Each row of a before or after table is a point. One or more steps were done to the points. Then noise was added and the rows were shuffled. The steps act on how far a point lies along the listed directions, d1 being the first. What was done? A step turns or swaps two directions, mirrors them in a line or flattens them onto one, adds a multiple of one to another, or multiplies one. Angles are multiples of 10 degrees, from the lower direction toward the higher: turns from -170 to 170, lines from 10 to 170 but not 90. Use the fewest steps. Two steps may share a direction if one is a turn and the other turns, adds or multiplies; they go together, in the order done. Otherwise the lowest direction goes first.

Directions:
(1): [-0.66 -0.15  2.66]
(2): [-1.35  2.38 -0.21]
(3): [-2.29 -1.36 -0.65]
Before:
[[-0.81  0.12 -0.08]
 [ 0.01  0.09  0.68]
 [ 0.16 -0.12  0.93]
 [-0.30 -0.30 -0.06]
 [-0.77  0.07 -0.23]
 [-0.03 -0.40  0.62]
 [-0.36  0.33 -0.44]
 [-0.41  0.35  0.07]
 [-0.75  0.31 -0.62]
 [-0.59  0.63 -0.08]
 [-0.39 -0.35  0.76]
 [-0.27 -0.08 -0.24]
 [ 0.27 -0.14  1.02]]
After:
[[-0.38  0.40 -0.01]
 [-0.88  0.31 -0.09]
 [-0.34 -0.20 -0.10]
 [ 0.16  0.02  0.31]
 [ 0.31 -0.18  0.38]
 [-0.33 -0.30  0.23]
 [-0.63  0.68 -0.09]
 [-0.27 -0.05 -0.18]
 [-0.45  0.41 -0.20]
 [ 0.46 -0.19  0.52]
 [-0.90  0.49 -0.40]
 [ 0.12 -0.36  0.28]
 [-0.93  0.20 -0.19]]
Steps: multiply d1 by 0.4; add 0.3 times d3 to d2

Directions:
(1): [ 1.27  2.08  1.71 -1.77  0.98  1.47 -1.38  1.75]
(2): [ 0.23  0.83  0.21  2.86  0.55 -0.33  1.66  2.81]
(3): [-0.94 -1.30  1.86  1.08  0.29  3.38  0.76 -0.89]
Before:
[[ 0.12  0.07 -0.58 -0.63  0.18 -0.44 -0.11 -0.05]
 [ 0.25  0.10 -0.11 -0.44  0.28 -0.28  0.15 -0.08]
 [ 0.03 -0.09  0.45 -0.06 -0.12  0.92  0.06 -0.12]
 [ 0.07  0.38  0.69 -0.44  0.22  0.93 -0.39  0.39]
 [ 0.61  0.81  0.06 -0.55  0.07 -0.35 -0.67  0.87]
 [ 0.03  0.23  0.28 -0.09  0.29  0.92 -0.15  0.18]
 [-0.02 -0.17  1.24  0.49  0.47  1.55  0.22  0.32]
 [-0.22 -0.20 -0.33  0.41 -0.11 -0.34  0.27  0.26]]
After (8 x 8):
[[-0.43 -0.63 -0.33  0.01  0.12  0.23  0.35 -0.61]
 [ 1.13  1.55 -0.54 -0.90  0.27 -1.85 -0.79  1.45]
 [ 0.48  0.87 -1.14 -0.77 -0.26 -2.05 -0.65  0.67]
 [ 0.01 -0.29 -0.15 -0.06  0.19 -0.12  0.42 -0.38]
 [ 0.61  0.67 -0.36 -0.72 -0.19 -0.71 -0.38  0.46]
 [-0.32 -0.35  0.42  0.59  0.12  0.92  0.37  0.23]
 [ 0.00 -0.25 -1.19  0.32 -0.51 -1.71  0.02 -0.02]
 [ 0.48  0.75 -0.85 -0.50  0.09 -1.07 -0.45  0.52]]
Steps: turn d1 and d3 by -110 degrees; multiply d3 by 2

Directions:
(1): [ 0.72 -1.17 -0.31  0.17  0.16 -2.12  3.30 -3.00  1.77 -0.63 -0.34  0.13]
(2): [ 1.08  0.03  2.65 -1.49 -2.69 -0.11  0.39 -0.07  0.49  1.47  2.98  1.00]
(3): [-0.33  1.20 -2.70 -0.33  1.17 -1.66  0.19  0.63  0.30  3.33  0.92  2.13]
(4): [ 2.18 -0.51 -1.20  1.06  1.69 -0.28  0.33  0.71 -0.94 -1.01  3.63 -1.97]
Before, 14 rows:
[[-0.70 -0.21  0.55 -0.46 -0.93  0.11  0.44 -0.58  0.38 -0.14 -1.05  0.35]
 [-0.06  0.17  0.24  0.18  0.12 -0.03  0.21  0.08 -0.22 -0.29 -0.13 -0.63]
 [ 0.19  0.14 -0.20  0.04  0.05  0.10  0.23 -0.15  0.18 -0.04 -0.05 -0.01]
 [-0.05 -0.01 -0.57  0.16  0.21 -0.14  0.05  0.19 -0.12  0.00  0.29  0.05]
 [ 0.08 -0.12 -0.77  0.23  0.55 -0.54  0.28 -0.50  0.03  0.07 -0.16  0.19]
 [-0.27  0.06 -0.49  0.29  0.74 -0.32  0.15  0.14 -0.07 -0.17 -0.32 -0.19]
 [-0.35  0.17  1.06 -0.71 -1.12  0.28 -0.29 -0.09  0.16  0.49 -0.62  0.68]
 [ 0.40  0.03  0.91 -0.39 -0.88  0.27 -0.08 -0.33  0.01  0.27  0.54  0.40]
 [ 0.62 -0.27  0.90 -0.46 -0.71  0.10  0.25 -0.33  0.38  0.24  0.93  0.07]
 [ 0.21  0.23 -0.50  0.17  0.37  0.09 -0.03 -0.14 -0.21 -0.35 -0.05 -0.46]
 [-0.78  0.18  0.59 -0.30 -0.82 -0.05  0.04 -0.20  0.30  0.39 -0.80  0.46]
 [ 0.16 -0.20 -0.41  0.55  0.50  0.01  0.17 -0.14 -0.02 -0.48 -0.26 -0.42]
 [-0.33 -0.22  1.28 -0.53 -0.94  0.15  0.17 -0.25  0.57  0.36 -0.65  0.39]
 [-0.65  0.04  1.29 -0.68 -1.15 -0.17  0.07 -0.78  0.81  0.35 -0.80  0.51]]
After (14 x 12):
[[-0.45  0.40  0.13 -0.05 -0.01 -0.16  0.18  0.03 -0.02  0.26 -0.61 -0.02]
 [ 0.86  0.31 -0.88  0.01  0.73 -0.91  0.07  0.42 -0.01  1.09  2.64 -0.15]
 [ 1.15  0.13 -0.75 -0.07  0.51 -0.67  0.26  0.47 -0.29  0.92  2.30  0.02]
 [ 0.99  0.18 -0.21 -0.15 -0.04 -0.30  0.07  0.03 -0.15  0.89  1.86  0.41]
 [ 0.07  0.17 -0.01 -0.02 -0.06  0.25  0.02 -0.06  0.09 -0.07 -0.16 -0.04]
 [ 0.81  0.03  0.04 -0.39 -0.15 -0.23  0.12  0.14  0.20  0.98  1.70  0.31]
 [-0.21 -0.29  0.23  0.16 -0.06  0.29 -0.29 -0.34 -0.13 -0.72 -0.84 -0.26]
 [ 0.87  0.06 -0.63 -0.01  0.64 -0.62  0.29  0.66  0.02  1.23  2.07  0.04]
 [-0.42  0.30  0.08 -0.14 -0.18  0.26 -0.14 -0.40  0.06 -0.27 -1.17 -0.06]
 [-0.67 -0.05  0.36  0.12  0.12  0.13 -0.07 -0.01 -0.01 -0.64 -1.27 -0.27]
 [-0.31 -0.20  0.19  0.07 -0.30  0.27  0.01 -0.06 -0.02 -0.58 -0.45 -0.11]
 [ 0.49  0.18 -0.68  0.25  0.44 -0.52  0.27  0.40 -0.25  0.48  1.56 -0.29]
 [ 0.28  0.08 -1.09  0.00  0.42 -0.48  0.28  0.41 -0.20  0.70  1.33  0.03]
 [-0.59  0.04  0.06  0.22 -0.13  0.29 -0.18 -0.19  0.15 -0.20 -1.50  0.19]]
Steps: multiply d1 by 0; add -1 times d2 to d4; turn d3 and d4 by 150 degrees

Directions:
(1): [-2.22 -1.76  0.78 -2.58  1.41 -1.50  0.22 -0.15  2.28  2.93 -0.51  2.75
  0.97 -0.64 -0.26  1.51 -0.07  0.53]
(2): [ 3.04  0.30  0.07 -2.49  0.11 -0.78 -1.42  1.78  0.49 -0.91 -0.18  1.16
  0.82  1.88 -2.67 -0.40  2.06 -2.37]
(3): [ 1.39 -0.65 -0.39  0.55  3.66  0.52 -0.03  0.58 -0.81 -0.13 -3.85 -0.44
  0.33 -1.45 -1.99 -1.23 -1.52  1.61]
(4): [ 1.90  1.71 -0.87  0.41  1.18 -1.94  1.08 -2.36  1.91  0.11  0.85  1.65
 -3.77  0.37 -0.17 -1.25  0.63  1.50]
(5): [ 1.09 -0.27  0.96  0.82 -1.17  1.48 -0.22  2.38  1.11  0.07 -1.25  1.17
 -3.12  1.19  0.03  3.18 -2.74 -0.30]
Before (9 x 18):
[[-0.26 -0.55  0.21 -0.39 -0.15  0.52 -0.30  0.94 -0.29  0.16 -0.45  0.03
   1.04  0.01 -0.01  0.53 -0.04 -0.22]
 [ 0.23  0.21  0.14  0.92 -0.90  0.67  0.28 -0.30  0.41 -0.21  0.59 -0.04
  -1.57  0.33  1.05  0.61 -0.79  0.33]
 [-0.62 -0.42  0.37 -0.22  0.01  0.57 -0.05  0.39 -0.65  0.10 -0.39 -0.18
   0.49  0.03  0.01  0.25 -0.23 -0.18]
 [-0.13 -0.13  0.37 -0.25  0.71  0.04 -0.26  0.34  0.34  0.18 -0.50  0.18
   0.72 -0.16 -0.37 -0.02  0.17 -0.12]
 [ 0.17 -0.46  0.19 -0.34  0.13  0.25 -0.44  1.08 -0.01  0.06 -0.56  0.19
   0.54  0.16 -0.88  0.56 -0.33 -0.21]
 [-0.73 -0.47  0.23 -0.06 -0.30 -0.45  0.44 -0.06  1.00  1.06  0.14  1.29
  -1.01 -0.04  0.91  1.02 -0.43  0.12]
 [ 0.11 -0.63  0.11 -0.37  0.87 -0.34  0.36  0.13  0.24  0.16 -0.68 -0.04
   0.62 -0.33 -0.49 -0.07 -0.55  0.54]
 [-0.13 -0.30  0.01 -0.20 -0.08 -0.39  0.02 -0.15  0.30  0.60  0.06  0.81
  -0.51 -0.03  0.46  0.40  0.04  0.32]
 [ 0.00 -0.75  0.27  0.14  0.76  0.33  0.20  0.50  0.17  0.55 -1.07 -0.07
   0.32 -0.25 -0.23  0.14 -0.43  0.43]]
After:
[[-0.65 -0.28 -0.14  0.45  0.58  0.12  0.08 -0.03 -0.53  0.05 -0.29 -0.58
   0.93 -0.65 -0.29 -0.33 -0.30  0.73]
 [ 0.66  0.36 -0.13 -0.94 -0.36 -0.41 -0.30 -0.55  0.27 -0.34  1.12  0.22
   0.57  0.59 -0.11 -0.74  1.36 -0.61]
 [ 0.54 -0.37  0.03 -0.01  0.75 -0.31  0.39  0.16  0.12 -0.07 -0.69 -0.20
   0.03 -0.20 -0.39 -0.12 -0.54  0.62]
 [-0.34 -0.54  0.06  0.11  0.22  0.52 -0.14  0.56 -0.52  0.01 -0.55 -0.35
   1.09 -0.37  0.18  0.05 -0.11  0.17]
 [-0.34  0.00  0.30  0.40  0.59  0.22 -0.05  0.18  0.17  0.15 -0.58 -0.06
   0.24 -0.29  0.03  0.08 -0.30  0.31]
 [-0.03 -0.43 -0.04 -0.73  0.00 -0.65 -0.11 -0.14  0.31  0.69  0.19  0.85
   0.17 -0.10  0.31  0.05  0.52 -0.02]
 [-0.53 -0.46  0.00 -1.45  0.04 -1.25  0.04 -0.23  0.79  1.05  0.57  1.48
   0.71  0.10  0.08 -0.06  1.23 -0.61]
 [ 0.63 -0.30 -0.06  0.05  0.90  0.18  0.15  0.25 -0.13  0.12 -0.79 -0.28
   0.36 -0.15 -0.44 -0.55  0.10  0.36]
 [-0.23 -0.25  0.29 -0.26  0.21  0.50 -0.14  0.42 -0.85 -0.13 -0.52 -0.37
   0.56 -0.01 -0.33 -0.13 -0.10 -0.19]]
Steps: turn d3 and d4 by 20 degrees; add -0.5 times d3 to d1; turn d2 and d5 by -170 degrees
